Each row of a before or after table is a point. One or more steps were done to the points. Then noise was added and the rows were shuffled. The steps act on how far a point lies along the listed directions, d1 being the first. What was done? A step turns or swaps two directions, mirrors them in a line or flattens them onto one, adds a multiple of one to another, or multiplies one. Angles are multiples of 10 degrees, from the lower direction toward the higher: turns from -170 to 170, lines from 10 to 170 but not 90. Use the fewest steps. Two steps may share a direction if one is a turn and the other turns, adds or multiplies; they go together, in the order done. Otherwise the lowest direction goes first.
In the rows, zero is written as 128.

Directions:
(1): [167 132  71]
(2): [140 195 141]
(3): [ 72 145  91]
Before (8 x 3):
[[133 105 101]
 [187  39 130]
 [127 177 153]
 [134 204 131]
 [123 155 134]
 [126 177 103]
 [106  51 108]
 [165  67 163]]
After, 8 rows:
[[110 107 122]
 [188 169 169]
 [117 207 141]
 [ 84  97 114]
 [ 84  78  90]
 [162 142 122]
 [126  83 100]
 [156 234 121]]
Steps: turn d2 and d3 by 140 degrees

Directions:
(1): [102 126 165  84 220 137 138 114]
(2): [116 131 148 152 107 198 195  86]
Before:
[[147 143  80 110  98  25  15 213]
 [136 136 117 147  79 135 117 129]
 [132 131 111 169  84 131 142  99]
 [124 120 164  90 241 118  97 147]
 [ 95 154 168  75 245 148 133 113]
 [138 133  93 123  97  82  83 160]
 [158 145 109 146 100  92  81 115]
 [136 132 118 142  88 109 105 137]
 [ 85 139 159  91 176 159 142  80]
 [177 106 115 149 102  53  47 192]]
After, 10 rows:
[[140 132 104 162  86  95 108 119]
 [112 121 184 116 222 187 161 107]
 [114 139 133  50 220  45  36 192]
 [121 130 115  92 156  79  81 162]
 [134 136 115 131 100 108  90 144]
 [134 130 123 123 117  95  93 144]
 [156 104 148 106 193  61  51 180]
 [149 146 127 124 144  82  74 113]
 [ 96 154 172 116 181 212 194  80]
 [ 94 142 148 129 119 182 167  67]]
Steps: turn d1 and d2 by 50 degrees

Directions:
(1): [198  56  88  78 132 154 129 172 159  96 133 149]
(2): [ 76  97 185 115 209 117 123 124 171 102 170 161]
Before (9 x 12):
[[130 126 134 127 149 116 132 134 128 127 114 113]
 [213 128  65 109  91 157 150 170 108 120  91 115]
 [ 12 177 238 188 187 110  79  66 148 137 153 137]
 [ 47 118 203 130 185  91 130 100 181 117 169 116]
 [150  52 121  90 147 140 126 163 180  79 143 154]
 [166  74  93  81 143 182 138 158 173 104 145 140]
 [160 148  96 159  44 141 122 145  95 129 128 122]
 [232 130  10 122  44 127  99 180  89 124 115 119]
 [129  83 122 129 152 121 154 143 176  76 135 142]]
After (9 x 12):
[[144  78 107 120 138 127 156 143 175  80 126 141]
 [133 123 127 121 150 119 134 137 131 126 114 113]
 [ 64  83 195 113 194  94 127 118 199  99 175 124]
 [142 164 110 173  49 132 128 135  90 136 124 117]
 [168  52 106  93 126 147 128 163 167  81 128 143]
 [209 163  16 144  33 123  98 152  71 142 107 109]
 [ 21 131 243 168 217 119  76  82 179 120 168 160]
 [198 152  65 127  81 152 145 160  89 135  82 102]
 [178  84  74  79 118 185 139 157 160 112 129 126]]
Steps: turn d1 and d2 by -20 degrees

Directions:
(1): [205  98 126 101 159 130  62 104 126 209 136 118  53 116 115 144 137  85
 189 121]
(2): [129 130 105 131 104  92  41 185  67 105 137  88 109 135  93 108 110  93
  52 186]
(3): [129  81 174  94  56 154 161  68  67 105 174 117 115  94 165 167 104 120
 140 194]
(4): [203 106 197 111  80 168 122 130 168  78 102  99 107 101  91  76 126 149
  85  67]
(5): [162 127  68 179 148 169 163 127 156  85 199 124 149  79  99 146 113  33
 117 113]
(6): [ 85 131 170 197  56 124 112 126 184 128 120 125  79 206 115 187 127  77
 137 115]
Before, 10 rows:
[[131 128 141 147 148 117 102 143 171 160  73 150 100 163 129 127 142 145
  154  95]
 [ 99 113 165 142  94 118 103 124 135  97 117 129 110 153 126 133 134 143
  124 123]
 [154 128 136 149 132 141 122 135 184 130 106 124 103 141 108 127 135 102
  134  66]
 [169 142 133 122 161 132 125 146 169 126  78 134 133 139 115  97 131 159
  142  77]
 [ 99 129 111  99 146 107 112 123  87 146 126 135 136 149 157 125 131 160
  155 162]
 [133 122 153 121 105 112  83 120 116 164 111 109  65 169 133 148 125 104
  141 145]
 [ 93 132 109 166 104 134 130 124 134 123 148 127 124 145 128 147 118  93
  114 161]
 [125 125 129  94 164 118 128  97 115 181 112 160 129 134 159 132 151 161
  197 130]
 [115 124 148 146 115 134 131 131 165 120  93 123 115 164 135 137 137 129
  131 114]
 [145 142  64 128 181 119 128 144 113 162 151 126 117 109 140 120 134 104
  159 128]]
After, 10 rows:
[[175 121 141  47 174  89  44 128  80 220  74 113  63 144 142  95 142 170
  160 142]
 [177 124  80 167 173 127  72 169 153 139 124 128 101 119  90 120 126  66
  120 109]
 [ 74 143 142 100 145  87 102 126 118 180  76 148 121 196 165 125 148 201
  177 135]
 [132 128 111 134 135 124 106 161 125  99 108 107 134 135 119 107 127 121
   88 139]
 [100 125 153  99 129  96  87 147  98 103  88 130 136 139 132  85 141 203
  103 132]
 [208 111  73 167 146 166 111 145 151  92 186  98 108  74  75 130 110   7
   99  97]
 [109 133 153 122 130  82  45 128 132 213  79 143  65 205 133 150 157 136
  190 129]
 [189 138  91 189 146 161 129 151 196  86 145 119 125 120  78 133 112  43
  124  77]
 [104 129  94 124 130 136 146 123  94 113 152 127 158 102 142 115 114 130
  101 178]
 [171 122  57 170 164 158 153 110 151 159 203 125  92  96 129 172 125  18
  193 114]]
Steps: multiply d1 by 2; turn d2 and d6 by -120 degrees; turn d3 and d5 by -50 degrees; multiply d5 by 3
